Every row gives one point. Examples show where two turns around zero, p and q, send a point. Where does a point land after both, in the order given? Backwards means that the second turn is done in reverse. Each puzzle has new turns, and all numbers are rounded.

Turn p:
[-14.5  22.0 -15.5] => [ -6.8  22.9 -19.1]
[ -7.5 -22.0   4.4] => [-11.6 -20.4   3.0]
[-3.5 13.6 -8.5] => [ 0.8 13.4 -9.4]
[10.2 16.7 -3.3] => [13.1 14.8 -1.1]
[ 11.1 -12.1   0.0] => [  8.8 -13.5   3.0]
[  4.1 -18.2  22.9] => [ -4.4 -17.2  23.6]
Turn q:
[-15.5  -7.9  14.6] => [-17.2  -7.2  12.9]
[-10.4   5.9  18.8] => [-16.3   8.1  12.8]
[ 24.1  -2.3 -13.4] => [26.9  0.7 -6.4]
[  1.7   4.3 -20.0] => [  6.5  -1.6 -19.4]
Where do these land?
q, then p backwards: [  1.3 -16.9  -7.5] => [  8.8 -16.0  -3.1]
q, then p: [-13.1  28.3  -6.4] => [ -7.6  21.1 -22.6]
q, then p backwards: [22.8 -6.4 11.3] => [22.2  6.5 12.3]
p, then q: [-11.0  -5.1   2.6] => [-10.5  -6.4  -1.3]

Turn p:
[ 29.1 -13.6  -2.2  12.5] => [32.8 10.6  1.8 -1.0]
[  2.8   9.4 -13.4  14.4] => [  3.7   7.6 -12.6  15.9]
[-21.0 -12.1  26.2 -12.0] => [-13.8 -24.2  22.9 -10.8]
[-6.8 15.8  0.8 -9.2] => [-18.3   6.8  -0.2   0.0]
[ -4.2   0.5 -11.5  -5.8] => [ -4.6  -0.8 -12.1  -4.1]
Turn q:
[-11.7  -1.7  -6.2  26.5] => [-24.4  -6.9  -4.2  14.8]
[ 7.3  3.8 16.1 -8.4] => [12.0  1.9 15.6 -2.9]
[-28.7 -18.6 -12.9  -2.6] => [-25.7  -2.2 -14.0 -21.9]
[20.9  1.0  2.8 -1.1] => [18.4 -6.8  1.7  7.8]
[ 12.2  15.4   0.3 -14.4] => [19.8 14.0  1.1  2.2]
Where do these land?
p, then q backwards: [-6.7 -8.9  9.8 32.1] => [28.3  3.5  9.5 18.6]
q, then p backwards: [ 3.1 20.9 -4.6  6.8] => [ 7.1 15.9 -2.5 14.2]
q, then p: [ -1.4   0.2   3.0 -10.6] => [-4.0  7.4  2.9 -6.7]
p, then q backwards: [-17.6  -8.3 -25.3   6.5] => [  9.3 -15.0 -25.5   9.9]
q, then p: [  1.6   5.9  10.7 -15.5] => [-3.7 14.3 11.7 -6.2]
q, then p: [ 26.3  11.1   8.8 -20.7] => [17.5 29.1 12.3 -4.6]
q, then p: [ -5.2 -20.9  -2.3   1.3] => [ -0.2 -14.0  -6.2 -15.4]
